Each row of a before or after table is a point. One or more steps were done to the points. Then noise was added and the rows were shuffled. The steps act on how far a point lies along the listed directions, d1 being the first. Name the steps. A step turns or swaps two directions, mirrors them in a line or flattens them onto one, adds a multiple of one to another, or multiplies one. Angles are multiples of 10 degrees, from the lower direction toward the higher: turns from -170 to 170, lines from 10 to 170 but not 90. Use the fewest steps. Two steps may share a direction if one is a turn and the other turns, adds or multiplies; they go together, in the order done. Otherwise the lowest direction goes first.

Directions:
(1): [-0.47 -0.03  0.48]
(2): [-0.05  0.67 -0.01]
(3): [0.48 0.04 0.47]
Before:
[[-0.21  0.39 -0.17]
 [ 0.50  0.03 -0.18]
 [ 0.23  0.23 -0.06]
 [ 0.29  0.29  0.20]
 [ 0.77  0.13 -0.03]
 [ 0.73 -0.25 -0.20]
 [-0.37  0.28  0.28]
 [-0.78 -0.11 -0.30]
 [ 0.32  0.00  0.04]]
After (9 x 3):
[[-0.03 -0.17  0.05]
 [ 0.28 -0.90 -0.41]
 [ 0.16 -0.01 -0.32]
 [ 0.04 -0.07 -0.09]
 [-0.23  0.90  0.35]
 [ 0.14  0.23 -0.32]
 [-0.09  0.80  0.05]
 [ 0.02  0.64 -0.15]
 [-0.04  1.23 -0.12]]
Steps: flatten d1 and d3 onto the line at 20 degrees; multiply d2 by 3

Directions:
(1): [ 0.05  0.23  0.20  0.43  0.03 -0.55 -0.10 -0.78]
(2): [-0.03  0.36  0.30 -0.05 -0.58  0.47 -0.63 -0.12]
(3): [ 0.50  0.67  0.04  0.05  0.65  0.23 -0.08  0.14]
(4): [ 0.61 -0.10 -0.23 -0.61 -0.20  0.14  0.24 -0.53]
(5): [-0.37 -0.33  0.06  0.09  0.49  0.66 -0.02 -0.51]
Before (12 x 8):
[[ 0.30  0.22 -0.35 -0.10 -0.08 -0.38 -0.13  0.23]
 [ 0.22  0.26  0.08 -0.02  0.29 -0.25 -0.01  0.27]
 [-0.44 -0.49  0.11 -0.03 -0.66  0.43 -0.13  0.68]
 [ 0.36 -0.17 -0.19 -0.36 -0.22 -0.35  0.19 -0.34]
 [-0.01 -0.49 -0.21 -0.70 -0.84  0.52 -0.29 -0.07]
 [-0.19 -0.41 -0.38 -0.85  0.00  0.81 -0.01  0.06]
 [-0.71 -0.61 -0.25 -0.34 -0.28  0.41 -0.09  0.78]
 [ 0.22  0.27  0.00  0.06  0.06 -0.52 -0.11  0.41]
 [-0.65 -0.03  0.32  0.29 -1.00 -0.09 -0.50  0.10]
 [-0.38 -0.03 -0.07  0.52  0.12  0.11  0.04  0.19]
 [ 0.30  0.55 -0.06  0.34  0.11 -0.33 -0.43  0.57]
 [-0.19 -0.18  0.10 -0.24 -0.99  0.27 -0.70 -0.25]]
After, 12 rows:
[[ 0.23 -0.36 -0.47 -0.80 -0.28  0.44  0.08  0.72]
 [ 0.27 -0.13 -0.13 -0.41 -0.44 -0.35  0.07 -0.32]
 [ 0.19  0.21  0.11 -0.05  0.27 -0.09 -0.06 -0.12]
 [-0.39 -0.01 -0.10  0.50  0.09  0.24 -0.01  0.12]
 [ 0.31  0.12 -0.33 -0.20 -0.01 -0.10 -0.15 -0.13]
 [ 0.18  0.10  0.03  0.03  0.10 -0.18 -0.19 -0.18]
 [-0.67 -0.57 -0.03  0.10 -0.35  0.02  0.06  0.11]
 [-0.11 -0.38 -0.09 -0.29  0.07  0.89  0.15  1.17]
 [ 0.21  0.15 -0.43 -0.81  0.30  0.73 -0.02  1.07]
 [-0.34 -0.20 -0.35 -0.58  0.37  0.96 -0.04  1.40]
 [ 0.29  0.22 -0.08  0.30  0.36 -0.08 -0.33 -0.18]
 [-0.14 -0.57 -0.18 -0.26 -0.35 -0.03 -0.06  0.16]]
Steps: multiply d1 by 1.6; turn d1 and d3 by -30 degrees; multiply d2 by 0; flatten d4 and d5 onto the line at 150 degrees

Directions:
(1): [-0.60 -0.55  0.41  0.21  0.36  0.16  0.35  0.26  0.38 -0.22 -0.61 -0.05]
(2): [ 0.23 -0.10 -0.31 -0.01  0.07 -0.34  0.88 -0.44 -0.43 -0.32 -0.27  0.44]
(3): [-0.69  0.02 -0.10 -0.36 -0.05 -0.02 -0.27 -0.06 -0.82  0.48 -0.43  0.05]
(4): [-0.12 -0.01 -0.88 -0.66 -0.16  0.11  0.14  0.58  0.36 -0.19 -0.13 -0.01]
Before:
[[-0.66  0.33 -0.45 -0.38 -0.24  0.01 -0.88  0.43 -0.12  0.16  0.04 -0.19]
 [-0.41  0.14 -0.26 -0.24 -0.15  0.36 -0.50  0.72  0.40  0.11  0.00 -0.26]
 [ 0.81  0.16  0.00  0.05 -0.11  0.24  0.23 -0.15  0.73 -0.37  0.50  0.11]
 [ 0.40  0.31  0.39  0.27 -0.33 -0.04 -0.40 -0.03  0.33  0.00  0.37 -0.11]
 [ 0.39  0.14  0.64  0.49  0.03  0.06 -0.72 -0.76  0.00 -0.01  0.27  0.25]
 [-0.45 -0.13  0.03  0.10  0.25 -0.14  0.42 -0.37 -0.65  0.20 -0.28  0.38]
 [ 0.26  0.44 -0.69 -0.60 -0.52 -0.08 -0.54  0.06 -0.82  0.58  0.43  0.06]
 [-0.22  0.19 -0.16 -0.16 -0.13  0.08 -0.21  0.10 -0.41  0.23 -0.19 -0.02]
 [ 1.16  0.43  0.14  0.44  0.06 -0.19  0.46 -0.82 -0.36 -0.25  0.43  0.41]]
After, 9 rows:
[[ 0.30  0.12 -0.83 -0.08 -0.08 -0.46  0.53 -0.17  0.04 -0.73  0.01  0.38]
 [-0.53  0.23 -0.02 -0.56 -0.23  0.29 -0.54 -0.05 -0.60  0.62 -0.15  0.06]
 [-0.12  0.20  0.13 -0.08 -0.37 -0.23 -0.13 -0.35 -0.74  0.24 -0.11  0.19]
 [ 1.13  0.44 -0.73 -0.20 -0.49 -0.22  0.14  0.03 -0.07 -0.05  0.81  0.20]
 [ 0.43  0.10 -0.19  0.19 -0.10  0.00  0.32 -0.04  0.19 -0.22  0.11  0.04]
 [-0.10 -0.02 -0.66 -0.23 -0.09 -0.01  0.70  0.15 -0.18 -0.34 -0.39  0.36]
 [ 0.16  0.61  0.58  0.18 -0.14  0.32 -1.18 -0.16 -0.36  0.68  0.50 -0.31]
 [ 0.24 -0.06  0.41  0.55  0.31  0.17  0.02  0.05  0.78 -0.09  0.46 -0.06]
 [ 0.18  0.07  0.50  0.31 -0.03 -0.09 -0.48 -0.95 -0.51  0.02 -0.01  0.50]]
Steps: turn d2 and d3 by -160 degrees

Directions:
(1): [-0.03  0.33 -0.16 -0.66 -0.02  0.00  0.61 -0.42  0.85  0.01 -0.01  0.03
 -0.25  0.20  0.10 -0.03  0.74  0.27  0.05  0.64]
(2): [-0.76 -0.27 -0.04  0.18  0.36  0.23 -0.11  0.30  0.19  0.36  0.09 -0.16
  0.05  0.49 -0.55  0.87 -0.01  0.44 -0.55  0.19]
(3): [-0.32 -0.26  0.33 -0.61 -0.03  0.12 -0.26  0.07 -0.48  0.21  0.70  0.00
 -0.24 -0.66  0.12  0.43  0.59  0.24  0.60 -0.20]
(4): [-0.49 -0.20 -0.25 -0.63  0.01 -0.16 -0.03 -0.35  0.27  0.67 -0.43  0.41
  0.09  0.09  0.62  0.05 -0.70  0.10  0.15 -0.55]
(5): [ 0.60  0.41 -0.38 -0.13  0.46  0.26 -0.09  0.55 -0.50  0.71 -0.05  0.60
 -0.37  0.03  0.32  0.15  0.05 -0.15 -0.25  0.50]
(6): [ 0.26  0.35  0.65 -0.11  0.03  0.56  0.01  0.40  0.87 -0.13  0.51  0.43
  0.34 -0.35 -0.04  0.24 -0.60 -0.15  0.05 -0.04]
Before, 14 rows:
[[-0.52 -0.11  0.28 -0.31 -0.21 -0.03  0.11 -0.24  0.47 -0.18  0.31 -0.17
   0.04 -0.23 -0.02  0.27  0.27  0.48  0.47 -0.23]
 [ 0.24 -0.18 -0.24  0.46 -0.08 -0.44 -0.10 -0.02 -0.91 -0.19 -0.39 -0.13
  -0.01 -0.07  0.21 -0.43  0.14 -0.23  0.18 -0.26]
 [ 0.13 -0.19  0.04  0.26  0.18  0.15 -0.25  0.39 -0.37  0.01  0.57 -0.29
  -0.05 -0.12 -0.44  0.37  0.33  0.20 -0.06  0.22]
 [ 0.30  0.08  0.43 -0.22 -0.11  0.17 -0.02 -0.01 -0.18 -0.02  0.39  0.17
  -0.07 -0.49  0.37  0.18 -0.15  0.02  0.53 -0.29]
 [-0.12 -0.50  0.11  0.02 -0.16 -0.09 -0.27 -0.09 -0.25 -0.13 -0.09 -0.22
   0.15 -0.36  0.26 -0.26 -0.04 -0.10  0.35 -0.50]
 [-0.06 -0.09  0.60  0.34 -0.01  0.08  0.27  0.16  0.34 -0.61  0.19 -0.44
   0.16  0.01 -0.63  0.29  0.26  0.10 -0.34 -0.01]
 [-0.26 -0.21 -0.23  0.16 -0.02 -0.51  0.49 -0.55  0.24 -0.26 -0.46 -0.41
  -0.05  0.47 -0.09 -0.51  0.14 -0.10 -0.15  0.22]
 [ 0.51 -0.01 -0.08  0.42 -0.02 -0.28 -0.19 -0.12 -0.69 -0.39  0.03 -0.43
  -0.43 -0.16 -0.20 -0.31  0.21 -0.18  0.00  0.20]
 [-0.26  0.16  0.07  0.00 -0.07  0.03  0.24 -0.20  0.84 -0.42 -0.11 -0.26
   0.11  0.18 -0.45 -0.01  0.26  0.04 -0.05  0.32]
 [ 0.06 -0.02  0.36 -0.29 -0.53 -0.09  0.18 -0.39  0.36 -0.25  0.12 -0.04
   0.18 -0.36  0.31 -0.47 -0.13 -0.26  0.78 -0.44]
 [-0.07  0.46  0.30 -0.02 -0.24  0.06  0.48 -0.19  0.44 -0.55  0.28 -0.23
   0.07  0.07 -0.27  0.11  0.70  0.52  0.18  0.18]
 [ 0.23  0.02 -0.19 -0.16  0.23  0.20  0.11 -0.01 -0.53 -0.08  0.05 -0.35
  -0.68  0.09 -0.30 -0.02  1.51  0.18  0.03  0.86]
 [ 0.24  0.50  0.04  0.13  0.09  0.30  0.07  0.49 -0.20  0.00  0.51  0.05
  -0.17 -0.07 -0.46  0.25  0.66  0.03 -0.37  0.84]
 [ 0.57  0.15 -0.29  0.55  0.14  0.00 -0.03  0.23 -1.01 -0.28 -0.45 -0.41
  -0.40 -0.04 -0.18 -0.37  0.48 -0.42 -0.31  0.21]]
After:
[[-0.38 -0.04  0.70  0.01 -0.65 -0.15  0.32 -0.58  1.06 -1.05  0.36 -0.51
   0.45 -0.37 -0.19 -0.26  0.06  0.28  0.68 -0.50]
 [-0.32 -0.16 -0.20  0.36  0.41  0.01 -0.21  0.07  0.15  0.38 -0.26 -0.14
  -0.16  0.48 -0.34  0.54 -0.70  0.16 -0.67  0.13]
 [-0.14 -0.13 -0.19 -0.30  0.24  0.16 -0.19  0.19  0.27  0.74  0.03  0.40
   0.18  0.07  0.26  0.36 -0.81  0.17 -0.10 -0.24]
 [-0.23 -0.17 -0.18  0.84  0.33 -0.03 -0.09  0.42 -0.09  0.06 -0.45 -0.04
   0.29  0.55 -0.36  0.33 -0.46  0.01 -0.59 -0.01]
 [-0.12  0.09 -0.67  0.24  0.77  0.37 -0.13  0.59 -0.37  0.94 -0.84  0.24
  -0.26  0.67 -0.03  0.60 -0.57 -0.11 -1.04  0.19]
 [ 0.48  0.59 -0.32 -0.32  0.57  0.60  0.28  0.26  0.79  0.65 -0.54  0.72
  -0.23  0.56  0.26  0.06 -0.27 -0.12 -0.55  0.75]
 [-0.39 -0.52  0.41  0.51 -0.19  0.10 -0.18  0.05  0.45 -0.59  0.03 -0.51
   0.50 -0.05 -0.41  0.01 -0.27  0.01 -0.03 -0.42]
 [-0.42 -0.37 -0.01  0.34 -0.30 -0.64  0.59 -0.80  0.44 -0.81 -0.36 -0.77
   0.16  0.39 -0.37 -0.68  0.28 -0.08  0.01  0.03]
 [-0.58 -0.36  0.79  0.45 -0.58  0.03  0.18 -0.25  0.56 -0.99  0.62 -0.96
   0.37 -0.08 -0.90  0.08  0.46  0.10  0.40 -0.15]
 [ 0.15  0.10  0.51  0.12  0.10  0.42 -0.07  0.34 -0.01 -0.03  0.51  0.05
  -0.04 -0.20 -0.13  0.62 -0.07  0.19  0.09  0.02]
 [ 0.07  0.54 -0.52 -0.71  0.39  0.26 -0.02  0.45 -0.17  1.27 -0.03  0.94
  -0.27  0.06  0.50  0.37 -0.18  0.07 -0.36  0.53]
 [-0.66 -0.25  0.10 -0.34 -0.52 -0.40  0.24 -0.85  0.60 -0.66 -0.17 -0.60
   0.12 -0.09 -0.23 -0.36  0.51  0.14  0.55 -0.24]
 [-0.60  0.18  0.37 -0.24 -0.50 -0.17  0.52 -0.63  0.80 -0.62  0.10 -0.38
   0.28  0.07 -0.14  0.04  0.38  0.62  0.42 -0.34]
 [-1.04 -0.74  0.50 -0.38 -0.34 -0.41  0.25 -0.71  0.56 -0.32 -0.17 -0.51
   0.34 -0.08 -0.07  0.20 -0.16  0.38  0.21 -0.97]]
Steps: add 0.7 times d1 to d4; turn d2 and d4 by 130 degrees; swap d3 and d6; multiply d5 by 2.5
